Each row of a before or after table is a point. One or more steps were done to the points. Then noise was added and the rows were shuffled. The steps act on columns, c1 being the first. Write out the steps. A step turns or swaps two columns, mirrors them in a line or flattens them onto one, adds a multiple of one to another, or multiplies or shifts one. Angles are multiples of 10 degrees, from the lower column toward the higher: turns from -170 to 170, lines from 10 to 170 but not 90. Use the fewest steps. Two steps may share a column if one is a turn and the other turns, adds or multiplies; they go together, in the order done. Otherwise the lowest column goes first.

Before, 8 rows:
[[-.46, -.30],
[-.38, .07],
[.45, -.40],
[-.08, .50],
[-.61, .03],
[-.26, -.25],
[.06, -.66],
[-.06, -.25]]
After (8 x 2):
[[-.16, .16],
[-.51, .37],
[.39, .43],
[-.09, .31],
[.13, .57],
[.48, -.25],
[.26, .26],
[-.61, -.08]]
Steps: turn c1 and c2 by -130 degrees

Before, 8 rows:
[[-.35, -.12, -.22, -.58, -.23, .19],
[-.29, .20, -.87, -.29, .12, -.36],
[-.50, .29, .23, .10, .56, -.59],
[-.55, .41, -.46, -.04, -.51, .44],
[-.11, .15, .52, -.42, .25, .29],
[-.53, -.09, .23, -.06, .02, .37],
[-.13, .08, .33, .29, .39, .02],
[-.12, .22, -.01, .22, .21, -.83]]
After:
[[.30, .08, -.22, .12, .06, .63],
[.10, -.34, .12, -.36, -.01, .37],
[-.81, .22, .21, .42, -.11, .00],
[.26, .53, -.27, -.23, .07, .18],
[.33, -.42, .57, .21, .33, .63],
[-.33, -.36, .71, -.12, -.45, .25],
[-.60, .63, .10, .30, -.26, .40],
[-.01, .50, -.14, .46, -.11, .09]]
Steps: turn c1 and c6 by -80 degrees; turn c2 and c3 by 130 degrees; turn c2 and c5 by -140 degrees; shift c4 by .20

Before, 8 rows:
[[.31, .18, -.07, .27, -.33, .15, .09, .56, -.20, -.17, -.05],
[.17, -.23, .10, -.06, .02, -.29, -.02, .32, .12, -.27, -.17],
[-.17, -.32, .40, .22, .22, -.04, -.03, -.25, -.07, .30, .31],
[.09, .10, .37, .02, .01, -.24, .32, .03, .28, -.07, -.14],
[.19, -.19, .24, -.12, .11, .17, .17, .02, .41, -.21, -.12],
[-.07, .01, -.02, -.12, -.39, .39, .11, -.21, -.27, .10, .10],
[.08, .23, -.46, .07, -.23, .17, .06, .19, -.25, .02, .10],
[-.33, -.11, -.05, -.48, -.33, .69, -.29, -.10, .40, .13, -.16]]
After, 8 rows:
[[.01, -.16, -.02, -.08, -.64, .33, .15, -.19, .22, .14, .27],
[.32, -.22, -.12, .24, -.53, .19, .12, .58, .04, -.18, -.19],
[.13, .06, .41, .00, .07, -.23, .27, .04, -.26, -.07, -.44],
[.05, -.32, -.48, .06, -.37, .19, .04, .16, .00, .05, .29],
[-.15, .18, .39, .21, .35, -.01, -.05, -.27, .27, .30, .89],
[.24, .25, .14, -.09, .01, -.30, .00, .31, .07, -.29, -.52],
[.18, .39, .25, -.12, .14, .20, .18, -.04, -.21, -.19, -.37],
[-.32, .34, -.04, -.53, -.54, .68, -.25, -.07, -.19, .11, -.46]]
Steps: turn c2 and c9 by -140 degrees; multiply c5 by 1.6; multiply c11 by 3

Before (8 x 14):
[[-.12, -.21, .24, -.15, -.09, .20, .06, -.09, .05, -.27, -.05, .18, -.32, .13],
[-.09, -.11, .10, .12, .13, .17, -.19, .25, -.21, .16, .18, .09, -.08, .07],
[.00, -.17, .02, .02, -.31, .12, .02, .07, -.01, -.10, -.01, .16, .08, .06],
[-.04, -.05, .24, -.02, -.20, .30, -.06, .05, -.01, -.09, -.18, .14, -.10, -.06],
[.07, -.05, .16, .17, .21, -.24, .15, -.03, .12, -.13, -.04, .24, .17, .17],
[-.04, -.06, .12, .24, .14, .24, -.20, .02, .08, .09, .03, .24, -.03, .28],
[-.22, -.18, -.04, .13, -.16, -.13, -.01, .15, -.06, -.34, .03, -.04, .02, -.03],
[.00, .05, .20, .10, -.03, -.27, -.21, .18, -.29, .09, .08, -.18, .16, .07]]
After:
[[.00, -.16, .03, .62, -.93, .09, -.07, -.04, -.01, -.11, -.06, .16, .08, .07],
[-.03, -.06, .12, .84, .42, .01, -.31, .01, .07, .09, -.03, .25, -.03, .27],
[.07, -.05, .16, .78, .64, -.04, .28, -.02, .12, -.13, .06, .24, .16, .16],
[-.08, -.10, .11, .72, .40, -.04, -.27, .04, -.21, .16, -.31, .10, -.07, .08],
[-.22, -.17, -.04, .72, -.48, -.09, .10, -.06, -.05, -.34, -.16, -.05, .02, -.02],
[.00, .05, .20, .70, -.09, -.33, .08, -.03, -.30, .08, -.20, -.19, .15, .07],
[-.04, -.05, .25, .57, -.60, .14, -.27, -.18, -.01, -.09, .05, .14, -.11, -.06],
[-.12, -.22, .25, .45, -.27, .17, -.11, .01, .06, -.28, .10, .19, -.33, .13]]
Steps: shift c4 by .60; multiply c5 by 3; turn c6 and c7 by -50 degrees; turn c8 and c11 by -120 degrees

Before, 9 rows:
[[.16, -.05, .28, .44, .27, -.16, -.15, -.05, .34, -.15, .08, .17, -.25, .60, .15, -.21, .02, -.53, .19, .16, -.07, -.07, -.05, -.48],
[-.26, -.01, -.19, -.05, -.19, .25, -.10, -.07, -.04, .24, .10, -.01, .55, .27, -.23, .08, .01, .14, -.06, -.12, -.12, -.05, -.08, -.08],
[.00, .08, -.40, .06, -.53, .16, .13, -.17, -.15, .12, .18, .33, .24, -.09, -.28, -.04, -.02, -.01, -.05, -.12, -.25, -.13, -.24, -.09],
[-.02, .11, .33, .48, .24, -.88, -.10, -.02, -.09, .15, -.11, -.12, -.10, .04, .13, .00, .06, -.01, .00, -.22, -.08, .24, .02, -.35],
[.45, -.02, .49, .39, .04, -.51, -.09, .17, .22, -.13, .08, -.07, -.31, .44, .32, -.04, .13, .08, -.01, .20, -.07, .09, -.19, -.32],
[.12, .06, -.14, -.30, -.48, .46, -.10, -.27, -.06, .23, .22, -.03, .27, -.25, -.34, -.07, .24, .03, .25, -.35, -.21, -.28, -.04, -.23],
[.12, -.21, -.26, -.08, -.38, .27, .26, -.18, -.26, .16, .01, .09, .42, .08, -.30, .21, -.01, -.03, .06, -.13, -.28, -.34, .24, -.13],
[-.03, -.01, .10, .12, .05, -.52, -.13, -.23, -.04, -.14, -.16, .14, -.19, .10, -.14, .19, .32, .36, .12, -.06, -.33, .24, -.04, -.20],
[.09, .07, .35, .33, .02, -.22, .14, -.32, .33, -.29, .22, -.26, -.20, .42, .20, -.13, -.11, -.24, .16, .07, -.23, -.15, -.18, -.17]]
After (9 x 24):
[[.09, -.07, .35, .35, .02, -.22, .16, -.32, -.17, -.31, .25, .28, -.20, -.33, .19, -.15, -.12, .14, .17, .00, .21, -.31, -.16, -.16],
[.00, .13, .32, .51, .20, -.90, -.09, .00, -.34, -.08, -.08, -.28, -.22, .12, .17, -.01, .08, .03, .02, .25, .09, .18, .02, -.35],
[-.07, .02, .12, .10, .07, -.53, -.13, -.23, -.36, -.02, -.18, -.24, .02, -.22, -.15, .13, .34, .28, .14, .02, .34, .45, -.07, -.24],
[-.26, .13, -.15, -.05, -.16, .24, -.10, -.07, -.08, -.32, .09, -.06, .38, -.14, -.19, .03, .02, -.43, -.05, .06, .09, .03, -.07, -.04],
[.46, -.16, .51, .36, .05, -.49, -.13, .16, -.47, -.40, .06, .02, -.15, .19, .34, -.07, .16, .29, .01, -.11, .11, .17, -.21, -.32],
[.13, .24, -.22, -.09, -.40, .29, .24, -.19, -.13, -.16, .03, -.37, .37, .19, -.31, .24, .01, -.28, .09, -.11, .25, -.30, .26, -.15],
[.17, -.13, .30, .41, .25, -.19, -.16, -.08, -.92, -.52, .07, -.16, -.44, -.19, .12, -.20, .00, .05, .20, -.13, .10, -.38, -.06, -.48],
[.12, .29, -.14, -.32, -.45, .47, -.15, -.29, -.25, .14, .24, -.22, .34, .43, -.38, -.12, .28, -.15, .26, .19, .21, -.18, -.06, -.18],
[.02, .08, -.39, .07, -.52, .16, .14, -.16, -.33, .04, .15, -.37, .17, .13, -.29, -.02, -.01, -.18, -.08, .13, .24, -.10, -.25, -.11]]
Steps: turn c10 and c14 by 110 degrees; add 1 times c1 to c14; turn c2 and c20 by 120 degrees; add -1.5 times c24 to c12; turn c9 and c12 by 120 degrees; turn c18 and c22 by 40 degrees; turn c13 and c18 by -60 degrees; multiply c21 by -1
